Every row gives one point. Each copy is the shape, with its points in the same order, stretched, turned, moved and blurred by noise. Say if it was mirrored as well.
In the rows, 128 means zero.

Shape (7 x 2):
[[128 124]
 [155 135]
 [128 115]
 [111  77]
 [166 108]
 [ 68 164]
 [124 208]]
Copy 1 (7 x 2):
[[120 138]
 [147 154]
 [124 144]
 [ 60 145]
 [115 185]
 [146  51]
 [218  83]]
Copy 1 is: mirrored
Copy 2 (7 x 2):
[[144 133]
 [151 101]
 [156 136]
 [188 182]
 [192 108]
 [ 58 155]
 [ 46  70]]
Copy 2 is: mirrored

Shape (6 x 3):
[[195 177 158]
 [133 202 131]
 [143 126  53]
 [163 100 142]
 [104  91 167]
 [ 96 145 101]]
Copy 1 (6 x 3):
[[133  81 188]
 [182 166 163]
 [182 112  58]
 [ 94  89 140]
 [ 76 159 124]
 [158 169 102]]
Copy 1 is: only turned
Copy 2 (6 x 3):
[[ 45 104 152]
 [ 74 193 176]
 [114 145  69]
 [133  62 105]
 [192  94 143]
 [146 180 138]]
Copy 2 is: mirrored
Copy 3 (6 x 3):
[[116 155  61]
 [108 178 129]
 [ 40 154 162]
 [118  95  67]
 [152  55  75]
 [ 97 132 156]]
Copy 3 is: only turned

Shape (8 x 4):
[[155 128 124  68]
 [134 171 160 100]
 [122 104 128 184]
 [116  66 112  61]
 [114  57 136 203]
 [158 122  96 151]
 [114 172  75  72]
 [ 52 101 125 160]]
Copy 1 (8 x 4):
[[164 164 101 155]
 [143 185  86 104]
 [ 72 149 164 121]
 [168 200 167 177]
 [ 40 156 195 129]
 [115 119 147 137]
 [229 150 162 123]
 [129 197 227 103]]
Copy 1 is: only turned
Copy 2 (8 x 4):
[[105 128 155 170]
 [107 150 118 104]
 [142 148  66 114]
 [137 109 155 164]
 [161 125  39 118]
 [122 148 122 185]
 [131 165 168 132]
 [176 139  54  48]]
Copy 2 is: only turned
Copy 3 (8 x 4):
[[140 168 160 120]
 [155 189  90 130]
 [138  76  99 113]
 [192 104 176  53]
 [138  39 101  71]
 [104 102 149 158]
 [190 134 156 163]
 [235  45  82  65]]
Copy 3 is: only turned
Copy 4 (8 x 4):
[[118 213 106 141]
 [ 70 163 153 157]
 [152  74 115 139]
 [136 212  67  80]
 [167  64  90 131]
 [165 117 132 146]
 [132 196 154  94]
 [142 109 108  84]]
Copy 4 is: mirrored

Shape (8 x 4):
[[170 100  93 105]
 [104 175  99 172]
 [131 189 174 174]
 [157 149  95 121]
 [121  98 144 135]
 [188  93  87 147]
 [ 94 171 160 179]
 [113 109  93 120]]
Copy 1 (8 x 4):
[[ 74 124 147  78]
 [125  51 114 183]
 [205  49  88 140]
 [ 86 101  98 118]
 [158 121 165 113]
 [ 78  89 154  53]
 [200  49 125 179]
 [104 123 169 150]]
Copy 1 is: only turned
Copy 2 (8 x 4):
[[117  93 214 175]
 [101  64 112 102]
 [ 59 142  88  71]
 [115  86 176 124]
 [103 123 133 163]
 [ 72  85 233 203]
 [ 78 119  66  87]
 [138  73 152 158]]
Copy 2 is: mirrored

Shape (11 x 6):
[[115  99 119  66 158  79]
 [171 159 121 116  97 119]
 [169 167 131 149 121 152]
 [136 131 148 175  77 178]
 [126  98 177 157  69 176]
 [117 109 158  72 159 133]
 [148 115 127 155  97 154]
 [143 131 108 161  75 188]
 [147 152 122  64 113 134]
 [159 159 123 129  89 119]
 [ 87 156 146  97 127 131]]
Copy 1 (11 x 6):
[[217 115 164 116 155  89]
 [130 192 120 106 143  80]
 [121 172  96 123 137 133]
 [ 34 141 133 143  95 155]
 [  7 119 150 133 105 155]
 [179 107 149 137 167 153]
 [ 79 137 121 134 116 113]
 [ 61 151 132 165 105 111]
 [184 177 150 136 171  95]
 [116 183 131 108 128  91]
 [162 139 189 156 120 159]]
Copy 1 is: only turned
Copy 2 (11 x 6):
[[155  80 141 147 199  88]
 [115 123 199 103  98 104]
 [127 131 174 115  71 141]
 [109 188 126 102  57 119]
 [109 202 107 113  65  82]
 [160  92 112 152 131  91]
 [102 162 131 113  91 111]
 [ 84 160 115  84  54 121]
 [129  85 174 108  91  85]
 [117 139 196  99 103 108]
 [190 109 136 110 118 107]]
Copy 2 is: mirrored
